Rows are points. A path goes straight from each point to the next, and from the last back to the first. The post is the endless flat space through its rows: a point in 2 columns, a line in 3, a plane in 4, and so on, so that a path can go around it. How many times does the path go around the post? Going back the other way cancels.

Post:
[[-4 -3]]
Path (15 x 2):
[[ 10 -36]
 [ 16   1]
 [ -1  16]
 [-32  15]
 [-25 -23]
 [ -8 -60]
 [ 51 -14]
 [ 18  10]
 [-11  30]
 [-41   1]
 [-16  49]
 [ 21  14]
 [ 48 -14]
 [ 11 -59]
 [-29 -38]]
Times around: 1

Post (5 x 6):
[[-35 -15  60  30  11 -20]
 [ 14  -8   9 -13 -23 -27]
 [ -1   3   8   5  37  25]
 [ 28  -8  -2  10  -5  27]
 [ 52  -3 -40   2   2 -20]]
Path:
[[-13  -3   2  17  35  -2]
 [-16   5   8  47  -6 -31]
 [ 19   1  27  22  -8   0]
 [  4  24   7 -23   0  19]
 [-25  -3 -13 -16  -4   0]
 [ -6 -26 -15  19 -13   9]
 [-25   1  35   5 -12  10]
 [  4  22  17 -24  22  26]
 [  0  -3  33   7  17 -27]
 [ 38  34 -12  12  11  52]
 [ 12   5 -11  32 -18 -34]
 [ 19   6  16   0  -7 -13]
 [ 51 -21   7  20 -22  19]
 [ 14 -42  10  -6  -5  15]]
Times around: 1

Post (10 x 11):
[[ 14  21 -23   6  18   4  13   8   2  -1   2]
 [  4  15   2  -2   9   5  21  -1 -16 -20   0]
 [  8  18   7 -18  19  13 -20 -27 -17   6   0]
 [ 19  60   6  19  -1 -45  -9 -39   2 -17  13]
 [ -7   6 -29  17   3  12 -12  22  -2 -25  16]
 [ 24   5  -2 -49 -23   1 -17  23 -26  37  14]
 [ 14  14 -22  -8  -9  14 -18 -31 -35   7 -10]
 [-15  15   0 -21  52 -28   8  -3 -36  -5  -9]
 [-16  22  10  20 -13   6 -26  39  10  24 -20]
 [ 14   0  -8 -19   8  -4  -6  13   5   0 -35]]
Path (22 x 11):
[[ 13  14  18 -37  14  17  22  -6  12  -3   1]
 [-18  -5  -9  -9  -2  -2 -30  -7 -12  -3   2]
 [ -9  16  17  23  53   6  -5 -23  -1  -1 -22]
 [ 30  28  15 -28  16   7 -26  -9 -20  30   4]
 [  0  33 -16   1  19  -8  13  10 -23  -2  -2]
 [-20   8   1 -14   6  14   9  11 -10  -2   0]
 [ -8  26  14  -3  21  -9  -6 -24 -27  18  -1]
 [ 15 -21  15 -33  27   4   2 -25 -42  -6 -20]
 [ 24  44   3  -7  18  -5 -10 -28 -32   5  15]
 [ 18  45 -23 -14  -8 -19   3  12  -9  15 -27]
 [-19  16   1 -21   7  -4   1  30 -21   2  28]
 [ 24  30 -24 -13 -12  -4 -25 -35  -5   6 -17]
 [ -8 -11   3 -28 -12 -20  -2  -6  10 -30  -4]
 [  4  17   3 -13   9 -30   8 -10   5   4  23]
 [  1 -12  19   1  -5  13   5  -4 -22  -1  -6]
 [ 16  27  21  -3  21 -10 -25 -15   2 -19  16]
 [ 18  25 -31 -37  -3  -8 -15  15 -32  -9  10]
 [ -5  10  25 -39  25  12   5 -11   9 -16 -27]
 [ -7  23  11  10  17 -10 -16   0  13  -3   9]
 [ 18  16 -16   7   6   3 -23 -27 -11  -5  -4]
 [ 30  23   9 -35  58 -20 -22 -27 -27 -10 -27]
 [ 33  53  -5 -23  27  -7   6  14  12  -3  31]]
Times around: 4
